Every row gives one point. Each copy is the shape, with its points in the same order, turned, moved and blurred by noise. Is it also mirrored, or only turned?

Shape:
[[ -0.6 -13.5]
 [  2.3  16.8]
 [ -8.7   9.1]
 [ 18.1 -15.5]
 [ -8.1  -9.7]
 [ -6.6 -17.9]]
Copy 1, 6 rows:
[[-21.7   0.5]
 [  9.0   1.8]
 [  0.7  12.8]
 [-22.1 -17.9]
 [-19.7   5.6]
 [-27.6   5.2]]
Copy 1 is: only turned
Copy 2:
[[ -1.0  19.6]
 [ -4.3 -11.2]
 [-12.9  -2.1]
 [ 18.0  16.8]
 [ -8.5  16.4]
 [ -5.1  25.2]]
Copy 2 is: mirrored

Shape (7 x 4):
[[ -2.7  -7.6 -12.5  -2.5]
 [ 10.7 -13.5  45.7  -2.0]
 [  7.0   5.1  -6.8 -18.4]
 [  5.9  11.6  -2.5   1.6]
 [-17.7   6.3  29.7   4.4]
 [ -1.8   8.0   8.8   6.6]
 [ -2.6   5.1 -14.8  -1.1]]
Copy 1 (7 x 4):
[[ 10.8   3.9   9.0   0.4]
 [-23.0 -40.0  23.0 -16.3]
 [ -4.1  11.5  10.3 -13.9]
 [-10.1   3.8  -6.1  -3.8]
 [-31.1 -20.0  16.9  14.2]
 [-14.9  -6.1  -0.9   3.7]
 [  3.0  11.0  -2.0   2.5]]
Copy 1 is: mirrored
Copy 2, 7 rows:
[[ -5.1   7.3   8.3 -12.4]
 [ 22.3 -29.6 -13.0  16.2]
 [  4.4  15.5 -11.7 -18.4]
 [  6.2  14.0  -0.1   6.7]
 [ -6.4  -7.4 -15.4  26.5]
 [ -2.1   5.6  -2.7  15.5]
 [ -4.1  13.5   8.8  -5.4]]
Copy 2 is: mirrored
Copy 3:
[[  4.2  -1.5 -13.1   1.4]
 [-12.2 -23.9  38.1   9.2]
 [-11.6  -1.9 -11.9 -15.8]
 [ -2.8  15.9   4.7 -10.1]
 [-22.1   5.3  20.0  21.1]
 [ -5.5  10.5   9.7   2.7]
 [  2.3  11.9 -13.8  -1.2]]
Copy 3 is: only turned
Copy 4:
[[ -5.5  -9.2  -9.6  10.3]
 [-12.9  20.4   5.3 -39.3]
 [  4.1 -19.6   5.3  -0.1]
 [  2.1  -0.9  11.5   9.3]
 [-30.9  11.7  17.9  -9.1]
 [ -9.7   7.2  11.9   2.7]
 [ -2.7 -10.1   0.9  16.6]]
Copy 4 is: mirrored

Shape:
[[  0.1  -5.4 -22.5  -3.1  14.6  -0.7]
 [ -8.1 -22.4  -1.8  -9.8  11.3  -8.6]
 [-27.7   7.1 -17.7   3.7 -20.4   6.8]
 [-14.9  13.5  -2.3  11.7  21.9  16.1]
 [  4.0  -6.6 -12.8   4.5   7.2  -7.2]
 [  6.1  22.2 -12.1   4.0  -4.2   5.6]
 [-15.1 -15.0  10.5   8.0   0.9 -12.9]
 [ 14.2   0.8  13.9  -2.2  28.1 -16.5]
 [-21.4  13.2  20.6   5.1   2.3  10.1]
 [ 16.0   6.3  19.7  -7.9 -21.5 -15.1]
 [ -5.6  -3.7   0.2  12.6  20.2  11.7]
 [ 19.5 -23.5   0.7  -1.4 -15.3  10.5]]
Copy 1 (12 x 6):
[[  0.7  12.2 -10.3 -16.7  10.3  17.3]
 [ 12.1   9.0  10.0 -22.2  19.6   0.3]
 [ 13.6   9.9  -3.7 -18.7 -28.7  -7.8]
 [-23.4  16.0  10.0 -19.8 -13.7  12.8]
 [  3.9  17.8  -0.9  -5.0   8.8  15.2]
 [-10.6  10.1 -13.6   7.6 -13.7   4.3]
 [ 13.8  16.3  26.7 -12.6   6.7  -5.3]
 [-16.7  22.6  11.8   2.2  25.1   6.1]
 [-18.9   7.1  22.6 -11.6 -17.4 -15.3]
 [  3.7   3.7   9.0  25.7   6.9 -20.5]
 [-12.4   8.3  18.2 -13.9   1.1  18.6]
 [ 17.7 -19.0   8.9  12.4   6.0  12.7]]
Copy 1 is: mirrored
Copy 2, 12 rows:
[[ 22.5 -10.0 -11.8  13.7   1.3   7.6]
 [ -2.7 -20.2  -4.8  12.3   8.8   3.0]
 [ 13.3  17.9  -6.6  -8.9  24.2  24.9]
 [ 33.9   5.4  11.1   8.2  19.8  -9.0]
 [ 12.6  -6.4 -13.1   6.3  -1.4  -0.2]
 [ 30.5  10.1   0.2 -11.9  -5.2   7.2]
 [ -8.9  -6.7  -4.6  -2.2  17.0  -8.7]
 [ 14.9 -27.2   3.9  -0.7  -7.7 -24.0]
 [ 11.9   5.6  22.9 -12.0  24.5  -7.7]
 [ -7.7  -4.5   7.8 -29.0 -17.9   1.5]
 [ 19.5   1.9   6.5  15.6  10.8 -12.5]
 [-12.2   7.2   5.1  12.4 -20.5  10.0]]
Copy 2 is: only turned
Copy 3 (12 x 6):
[[ 15.9  -7.3 -15.4   6.8 -11.6  -2.7]
 [  6.3  -6.3 -17.3  -9.0  13.0  -1.1]
 [ -2.2  21.5  -5.0 -18.0 -26.0 -16.8]
 [  6.5  -8.7  14.8   8.8 -10.8 -26.7]
 [ 20.6   2.8  -7.2   2.9  -2.1   3.2]
 [  9.6   8.6  13.6   6.5 -26.5   3.9]
 [  8.9   8.4   0.8 -17.1  16.5  -7.5]
 [ 19.4 -19.7  13.7   4.0  15.1  14.3]
 [-10.4   1.9  24.1 -11.1  -1.3 -17.5]
 [ -0.2  18.2  18.4 -12.4   3.4  32.2]
 [  8.2  -4.3   5.5  12.2   4.4 -17.9]
 [ -2.6  25.6 -12.9  14.9   9.9  16.0]]
Copy 3 is: mirrored

Shape:
[[  6.5 -13.7   6.2  12.7  -4.2   5.7   7.9  11.9]
 [ 12.8 -17.1  -4.0  10.4  -4.8   6.1   3.7  19.3]
 [  8.8 -15.5   2.2   3.1   5.2   2.1  16.1   9.7]
 [-13.5  33.0   8.4  -1.2  -0.5 -35.2  11.2   6.0]
 [-24.9 -16.4   0.9  -5.5 -10.6  10.7  15.9  21.7]
 [ 12.8  13.7  -2.3   0.6   5.5  11.4  -4.3   8.0]
 [ -3.3  -9.1  -9.1  -2.9 -37.1  -8.5  16.5 -45.8]
 [ -0.7 -23.3   1.4  -3.2  13.9  -2.7  13.4  20.2]
 [  0.7 -21.5 -34.8   4.6  11.7   2.7  -1.7  21.2]
 [-10.0 -23.2  -6.6  -1.0 -18.9   7.3 -10.1 -10.5]
 [-10.0   1.8 -12.9  17.3   7.5   3.1   0.2  -4.6]
 [  5.5   7.2   6.5   8.8  13.4  -1.5  10.2  -3.9]
 [ 15.1   0.4 -18.1  11.6  12.0   8.3   6.1  13.5]
 [  8.0  13.5   2.7   3.6  14.4  10.7  -3.0   6.3]]
Copy 1 (14 x 8):
[[ 18.7   4.7   6.5  -4.3   6.9  -3.9   5.8  -1.3]
 [ 21.9  -0.3   5.1  -5.3  14.6  -2.0  10.3   8.5]
 [ 15.5   2.0  14.8 -17.0   4.6  -1.4  -0.1   4.1]
 [-45.0   4.2  15.1 -10.6  -3.8  -8.0  14.3 -14.0]
 [ 14.6 -28.6  20.6   5.5   3.5  -5.2   0.6 -10.8]
 [ -4.5   5.1  -3.3  -0.1  -3.1   5.2  -0.4  19.1]
 [  0.4 -15.0 -20.6 -33.0  -9.7 -58.4   0.9  -6.8]
 [ 15.0  -8.7  20.4 -17.2  13.5  11.6  -3.6  -2.5]
 [ 16.3 -25.0  -2.5 -20.4  16.7  19.5  15.9  15.1]
 [ 14.8 -21.3 -19.9  -6.9  12.2 -20.5  -5.9  -4.8]
 [  1.5  -7.8 -14.3 -14.0  -9.3   7.0  11.2  -5.6]
 [ -3.8  12.4   2.0 -16.8  -9.8   3.0  -1.6   0.1]
 [ 11.2   1.3   0.2 -14.9  -1.0  13.7  13.9  19.7]
 [ -4.2   7.4  -2.1  -1.5  -7.2  11.5  -3.3  12.4]]
Copy 1 is: only turned
Copy 2 (14 x 8):
[[  9.7  -8.8   1.9  15.7   7.9 -20.6   8.1  -1.5]
 [  9.2  -8.9   5.1  20.6  15.8 -17.5  18.4   4.2]
 [ 10.7  -4.8   4.9  12.9  15.8 -14.5   6.6 -11.0]
 [-32.5  25.7 -21.1  10.1   2.5  -1.9 -13.9  -1.8]
 [ -2.2  -3.9  15.9  38.5  -5.6 -19.8   4.0 -19.6]
 [ 13.6   7.1   6.2   7.1   6.2  12.0   5.9   5.1]
 [  3.5 -26.9 -38.4  -3.6 -31.1   4.5  14.5 -25.3]
 [ -0.7  -1.7  20.8  13.7  18.0 -20.9   6.2 -17.8]
 [ -5.9 -13.7  26.4  14.9  20.2   0.2  32.1  -7.4]
 [  4.9 -25.6   9.6  11.5 -19.6  -3.5  12.7  -4.4]
 [ -3.3 -16.3  -3.8  17.3  11.2  14.7   1.2  -4.6]
 [  8.3   1.4  -7.1   9.0  15.1   1.2  -9.2  -4.4]
 [  5.7  -2.7   8.8  12.1  26.5   9.5  22.4   0.1]
 [  9.5  11.9   5.9  11.2  11.2  10.7  -5.1   7.1]]
Copy 2 is: only turned
